Each row of a before or after table is a point. The points were changed in one or more steps. Then noise was added and the rows were shuffled. The steps act on columns, c1 being the first. Name the steps. A step turns or swaps two columns, mirrors them in a line or flattens them onto one, adds a multiple of one to another, or multiplies or shifts one. Angles are multiples of 10 degrees, from the lower column toward the higher: turns from -170 to 170, lines from 10 to 170 but not 90. Use the fewest steps. Two steps may share a column if one is a turn and the other turns, adds or multiplies; they go together, in the order done. Otherwise the lowest column goes first.

Before (14 x 2):
[[ 3.9  8.9]
 [-0.6 -2.4]
 [ 4.4 -3.6]
 [ 1.8 -1.8]
 [ 0.9  3.5]
 [ 0.4 -1.0]
 [-1.7  7.9]
 [-2.0  6.9]
 [-0.3  1.8]
 [ 4.3  1.7]
 [-0.8 -3.6]
 [-3.1 11.2]
 [ 0.0 -0.9]
 [-3.6  7.4]]
After (14 x 2):
[[ -0.2   1.0]
 [  4.6  -0.2]
 [  0.4  -1.7]
 [  2.9   4.9]
 [  0.1   1.1]
 [  6.5  -7.1]
 [  0.8 -11.3]
 [  2.3  -3.1]
 [  0.5  -7.2]
 [ -1.9   3.0]
 [ -1.1   2.1]
 [  1.0   2.3]
 [ -0.7  -8.3]
 [  1.2  -7.9]]
Steps: mirror c1 and c2 in the line at 10 degrees

Before (9 x 4):
[[ 3.9 -1.0  3.7  0.8]
 [ 2.9  3.2 -4.5  9.0]
 [-2.6 -5.0  0.3  0.4]
 [-0.7  0.0 -2.4  3.8]
 [ 2.0 -2.8 -4.4 -1.6]
 [-5.0  0.5  5.3  5.6]
 [-6.4 -1.3  8.1  8.4]
 [-4.2  0.6 -0.5 -0.5]
 [ 2.5 -4.1  1.9 10.7]]
After (9 x 4):
[[ -2.4  -4.4  -8.4  -7.0]
 [ -1.7  -3.2   4.2  -1.6]
 [ -5.6  -0.3  -0.5  -0.1]
 [ -2.0   4.6  -7.7  -0.8]
 [ -0.3   0.7  -0.6  -4.4]
 [  4.4  -0.6  -2.5 -10.0]
 [  1.2  -4.0  -3.2   1.5]
 [ -1.8   3.8   0.7  -0.1]
 [ -4.2   4.8 -11.6  -1.0]]
Steps: turn c1 and c2 by -60 degrees; turn c3 and c4 by 140 degrees

Before (10 x 9):
[[ 6.1  2.4  2.5  5.7 -0.1 -8.6 -1.3 -4.5  0.0]
 [-3.6  7.1  0.2  1.5  2.4  5.9 -5.2 -3.4 -1.8]
 [-0.1 -0.1 -4.9 -4.3  0.8 -7.4  6.3 -0.3 -2.1]
 [-0.5 13.3  1.7 -1.2 -2.5  7.9  4.8  0.5 -1.3]
 [ 3.4 -4.1  0.9  0.2  4.6  3.6 -1.5 -3.8 -9.0]
 [-2.9  4.6  0.8  6.0  5.5 -1.0  2.9  1.8 -2.0]
 [-2.0  2.0  1.1  3.0 -5.6 -0.4 -1.6 -4.6 -5.0]
 [ 4.8  8.0 -7.8 -3.5 -5.5  6.9  1.9  2.5 -9.3]
 [-2.1 -2.7  3.5  0.6 -1.1 -7.5 -3.1  2.9  1.1]
 [ 1.3  2.4 -5.0  1.3 -4.6  5.1  3.7 -2.6  1.2]]
After (10 x 9):
[[ 4.9 -0.2  4.2 -4.4  2.4  7.2 -3.9 -1.1  1.7]
 [-2.8 -3.9  2.3  0.2 -3.9 -4.2 -1.4 -5.9  6.8]
 [-1.3  8.1  2.0 -3.1  9.3 -6.6 -4.7 -0.9  9.5]
 [-0.2  1.7 -4.6  2.5  3.1  0.2  2.8 -6.4  3.2]
 [ 3.8 13.2 -2.8 -1.3  1.0 -7.5 -3.0  0.0  1.3]
 [-0.9 -2.8 -3.3  0.7 -2.0  7.5  3.7  2.8 -0.2]
 [ 4.1  4.7  3.4  5.9 -4.5  0.8  0.2  1.5  2.2]
 [ 2.3  2.6  0.7  1.0  6.7 -5.5 -3.3 -1.8 -2.4]
 [-5.2  2.2 -1.4  5.3 -1.4  8.5 -3.7 -4.1 -1.8]
 [-2.0  7.4  1.0  1.5 -2.0 -5.4  6.6 -3.9  0.6]]
Steps: turn c1 and c7 by -130 degrees; turn c3 and c5 by -140 degrees; multiply c6 by -1; mirror c8 and c9 in the line at 10 degrees
